Every row gives one point. Two turns around zero, p and q, are shown by what they do to some points. Where does a point land after both, in the order given? Backwards means that the second turn is done in reverse. Each puzzle has new turns, and all numbers are rounded.
In the rows, 128 means zero.

Turn p:
[171  97] => [96 86]
[104 161] => [162 151]
[109 126] => [127 147]
Turn q:
[ 99 125] => [126 157]
[119  94] => [ 94 138]
[166 164] => [163  89]
Where do these land?
q, then p: [111 181] => [142  74]
p, then q backwards: [125  97] => [125  97]
q, then p: [147 107] => [110 150]

Turn p:
[150 133 170 120] => [ 99 154 117 155]
[180  90  79 154] => [197 126  79 136]
[116 154 127 107] => [119 143 156 115]
[ 73 152 134 157] => [ 91  94 139  85]
[121 112 130 102] => [133 124 150 149]
Turn q:
[197 138 107 135] => [ 90  94 157  84]
[105 124 189 152] => [145  97  90 175]
[122 113 104 147] => [149 129 155 126]
[ 93 119 132  77] => [140 177  91 123]
[123 147 109 129] => [115 143 146 134]
Where do these land?
q, then p backwards: [152 109 114 113] => [115 152 108 142]
p, then q: [132 138 132 105] => [114 121 120 147]
p, then q: [131 122 141  99] => [125 109 128 154]
q, then p: [ 71 173  78 202] => [ 40 124  54 123]
q, then p: [159 126 159 127] => [156 100 143 141]
q, then p backwards: [123 100 144 121] => [142 119 106 147]

Turn p:
[ 86 127  98 116 130 150 106  57] => [124 148  72 142 170  95  81 125]
[106 178 111 115 102 144 132 188] => [137 134 116 172 107 137 181 178]
[161 125 167 177 100  64 134 142] => [146  76 203 115 138 114 154 107]
[133 116 153 102  88 100 168  92] => [ 86  65 131 114 139 113 110 138]
[200 124 108 155 136 133 101 169] => [169 160 192 114 104 158 120 145]
[ 98 130 120 156 148 154 146 105] => [146 124  90 149 137 140 114  96]
[135  98 153 146 150 124 105 115] => [127 143 146 110 125 115 115  85]
[118 108 144 130 121 141 131 170] => [106 137 144 150 104 143 150 116]
[105 118  77 113 158 117 123  87] => [127 153  89 109 184 136 106 130]
[138 156 149  71 147 153 132 156] => [112 141 100 105  73 129 150 160]
Turn q:
[161 132 139 147 118 118 118 177] => [159 143 166 118 159 136 132 105]
[168 103 159 164 130 127 171  94] => [102 136 117 174 137 155 109  71]
[143 119 108 146 126  93 100  95] => [125  84 150 165 124 114 138 124]
[109  69 151 107 170 124 152 169] => [101 147 141  71 108 107  83  90]
[ 79 157  96 112  87 118 121 114] => [146  88  96 109 112 137 165 167]
[170 140 170 121 124 115 120 116] => [ 96 141 152 148 165 143 144 120]
[ 95 150  77  89  99 184 116 114] => [152 120  89 119 110 142 115 212]
[ 90 164  77  97 152 122 127 156] => [155 140 135  94  74 111 154 169]
[137 119 175 169 145 150 128 118] => [117 153 107 152 164 107 115  92]
Where do these land?
p, then q: [104 124 108 153 103 113 136 128] => [128 144 124 146 121 101 114  97]
q, then p: [131 112 154  88 116 123  89 153] => [ 95 151 108  98 107 122 164 113]
p, then q: [136  68 149 119 155 146 108 148] => [109 122  79 131 146 129 167 165]
q, then p: [167 106 134  93 125 123 137 185] => [114 139 104 112  71  81 129 130]
p, then q: [153 139 135 126  92 168 125 145] => [160 112 128 117 174 137 133 111]
q, then p: [127 171  87 154 138 130 114 115] => [152  93 172 134 125 158 131 133]
p, then q backwards: [171 105 128 111 110 123 117 114] => [140  96 121  91 143 133 112 145]
q, then p: [ 69 193 150 198 170  86 179  73] => [153  36 108 156 218 174  93 152]
p, then q: [ 94 134 107 111 143 141 146  92] => [155 117 140 139  89 105 116 152]
